Each point is reached from the start by the listed moves, each made 0, 1 or 2 times, or once backwards (-1), plus a little noise. Say if it took an odd or an even number of moves. Then give how often each move was made.
In the rows, zero is written as 128.

Moves:
(1): [152 146 134 130 130]
(2): [115 110 158  96 133]
(3): [130 127 116 137 150]
Start: [101 131 134 127 127]
Points:
[101 130 135 128 125] -> even (0, 0, 0)
[155 161 121 148 175] -> even (2, 0, 2)
[129 146 117 146 175] -> odd (1, 0, 2)
[101 111 188  74 163] -> even (1, 2, 1)
[ 62  96 170  83 108] -> odd (-1, 1, -1)

Moves:
(1): [135 134 128 132 125 125 114 138 149 151 132 137]
(2): [115 136 127 125 136 120 138 116 138 125 120 149]
(3): [134 146 149 106 114 129 110 138 142 125 119 124]
(4): [130 114 162 149 140 137 130 129 130 130 127 126]
(5): [121 126 120 126 161 140 128 127 138 112 140 122]
(6): [136 138 135 135 104 142 124 110 143 119 138 142]
(7): [119 122 123 127 126 132 148 129 138 126 129 119]
(8): [139 133 121 131 126 145 124 136 130 120 108 133]
(9): [107 128 125 140 127 131 123 141 119 126 131 128]
(10): [126 125 126 110 124 136 124 119 129 154 121 134]
(11): [136 146 126 118 127 138 146 134 122 125 141 136]
Start: [132 118 135 132 100  97 102 138 122 122 132  91]
Points:
[125 139 130 104 127 104 160 144 152  55  60  90] -> odd (-1, 2, 1, 0, 0, -1, 2, 2, -1, -1, 0)
[ 77 186 126 104  75  93  94 175 160  67  92 118] -> even (0, 2, 2, -1, 0, 0, 1, 1, 2, -1, 0)
[176 121 151 146 110 177 122  72 126  90 151 132] -> odd (-1, 0, -1, 1, 1, 2, -1, 1, -1, 1, 1)
[ 82 176 135 114  97 151 157 156 160  77 168 114] -> even (0, 1, 1, 0, 1, 1, 2, 0, 2, 0, 2)
[ 99 133  96 117 159  51 108 155 142 117 159  92] -> odd (1, 1, 0, -1, 1, -1, 0, -1, 0, -1, 0)
[162 166 162  90  38 127  43  77 245 190  85 183] -> even (2, 2, 1, 0, 0, 2, 0, 1, -1, 2, -1)
[146 156  90  45  96 147 106 130 209 155  78 117] -> even (1, 1, 1, -1, 1, 0, 2, 2, -1, 2, 0)

Moves:
(1): [142 121 121 134 121 126 129 123 131 120 121 142 112 133 124 127 120 120
 128 119 134 134 125 134]
(2): [128 134 128 138 131 121 135 124 136 129 119 123 129 117 127 128 121 135
 122 128 125 130 126 121]
(3): [125 138 139 130 129 123 125 123 127 128 136 120 122 139 122 121 144 134
 147 128 130 123 120 121]
(4): [127 124 134 132 130 125 132 132 129 127 125 118 134 136 122 127 126 126
 127 126 123 135 131 141]
(5): [122 132 119 129 131 135 131 122 127 118 126 121 127 130 126 121 128 117
 126 128 128 128 133 130]
(6): [123 139 129 125 134 140 138 132 130 135 125 119 128 128 122 133 125 129
 136 131 135 129 132 122]
(7): [121 136 130 121 117 124 123 124 129 133 128 127 130 125 125 129 129 129
 129 117 130 125 131 125]
(8): [134 131 125 128 121 118 134 142 134 124 141 122 131 130 116 134 133 118
 119 128 127 123 124 128]
(9): [127 126 128 122 128 122 132 124 129 132 133 126 125 132 133 132 122 130
 128 125 133 123 134 136]
(10): [134 123 127 127 129 126 128 122 123 127 124 132 133 122 127 118 136 130
 124 127 138 124 133 134]
(11): [133 129 129 118 132 132 133 128 144 130 131 137 131 123 133 129 127 122
 148 132 123 120 129 125]
(12): [125 127 138 132 125 135 129 131 137 123 131 141 122 130 131 133 127 129
 127 131 132 126 123 132]
(13): [134 127 133 115 131 131 139 137 125 125 134 124 128 127 133 133 124 130
 133 116 127 129 131 119]
(14): [136 138 129 125 129 129 130 114 136 127 132 144 130 140 123 119 125 140
 123 125 126 121 142 135]
(15): [139 133 129 134 120 131 131 130 128 132 125 123 130 128 138 129 128 129
 124 133 131 127 128 129]
(16): [120 131 123 124 130 130 139 123 128 129 126 130 131 127 128 141 134 131
 125 121 125 129 128 124]
(17): [133 124 122 128 125 137 124 133 135 118 134 126 137 123 128 127 131 144
 135 127 135 135 135 119]
(18): [125 112 134 134 117 127 142 118 132 138 131 122 123 132 120 122 115 129
 124 145 127 115 131 107]
(19): [126 135 125 132 141 129 128 133 130 131 115 128 134 139 139 131 122 130
 138 119 129 119 124 117]
(20): [135 125 129 119 129 128 124 122 134 121 123 120 134 130 128 131 128 128
 125 136 132 125 123 134]
(21): [132 125 127 133 125 132 124 126 113 124 129 127 135 125 127 134 119 127
 135 118 129 114 131 124]
(22): [129 125 128 125 130 125 129 117 125 127 144 132 137 129 128 132 119 119
 132 136 133 145 129 120]
(23): [128 135 143 129 124 122 130 128 133 123 119 133 131 133 126 135 130 132
 124 127 122 132 151 128]
(24): [128 128 124 129 126 121 137 133 124 117 128 130 135 138 122 120 118 138
 139 135 130 132 125 134]
Start: [130 127 127 134 135 118 124 133 122 131 133 143 132 136 122 137 124 122
 104 126 121 136 117 125]
Points:
[ 99 113 206 100 144 117 210  88 145 120 151 111 163 161 102 190  57 108
 100 158 116 125 172  72] -> even (-1, 1, 0, 1, 1, 1, 0, 0, 1, 0, 0, 2, 2, 0, -1, 1, -1, 2, 0, 2, 1, 2, 2, 0)
[ 83 150 165 123 167 100 170 163 127  84 118 138 189 126 123 153  83 137
 120 110  92 249 164 119] -> even (-1, 2, -1, 2, 1, 0, 1, -1, -1, 0, 0, 1, 2, -1, -1, 0, 0, -1, 0, -1, -1, 2, 2, 2)
[151 111 133  63 128 157 154  92 181 148 185 187 150 144 153 148 107 130
 115 114 129 150 168 170] -> even (0, -1, -1, 2, 0, 0, 1, -1, 2, 0, 2, 1, 1, 2, 1, 1, 1, 0, -1, 0, -1, 1, -1, -1)
[156 120 154 135 107  81 182  49 133 160 110 178 132  95  89 176  96  99
  87 112 127 151 178  82] -> even (2, 2, 0, 0, -1, 1, 1, 0, 0, 2, 1, -1, 0, 0, 0, 2, -1, 1, -1, 0, 1, 2, 2, -1)
[136 101 160 174 102 131 211 192 140  68 119  78 169 172 102 150  32 151
 102 137 140 143 186  82] -> odd (0, 1, -1, 2, 2, 1, 0, 1, 1, 0, -1, 2, 2, -1, 1, -1, 2, 2, 1, 0, 1, 0, 2, 2)
[146 104  95  79 147 108 146 137 126  79 179 130 193 166 120 161  78 121
 127 118 148 174 177 107] -> odd (0, -1, -1, 0, 1, 0, 0, 1, 2, 0, 0, -1, 1, 0, -1, 0, 2, 0, 1, 1, 0, 2, 1, 1)
[110 144 137 137 163 104 146  99 142 184  85 112 128 109 162 130 147 114
 121 108 131 118  82 116] -> even (0, 2, 1, 1, 0, 0, 1, -1, 1, 2, 1, 0, 0, -1, 1, 1, -1, 0, 1, 0, -1, 0, -1, -1)
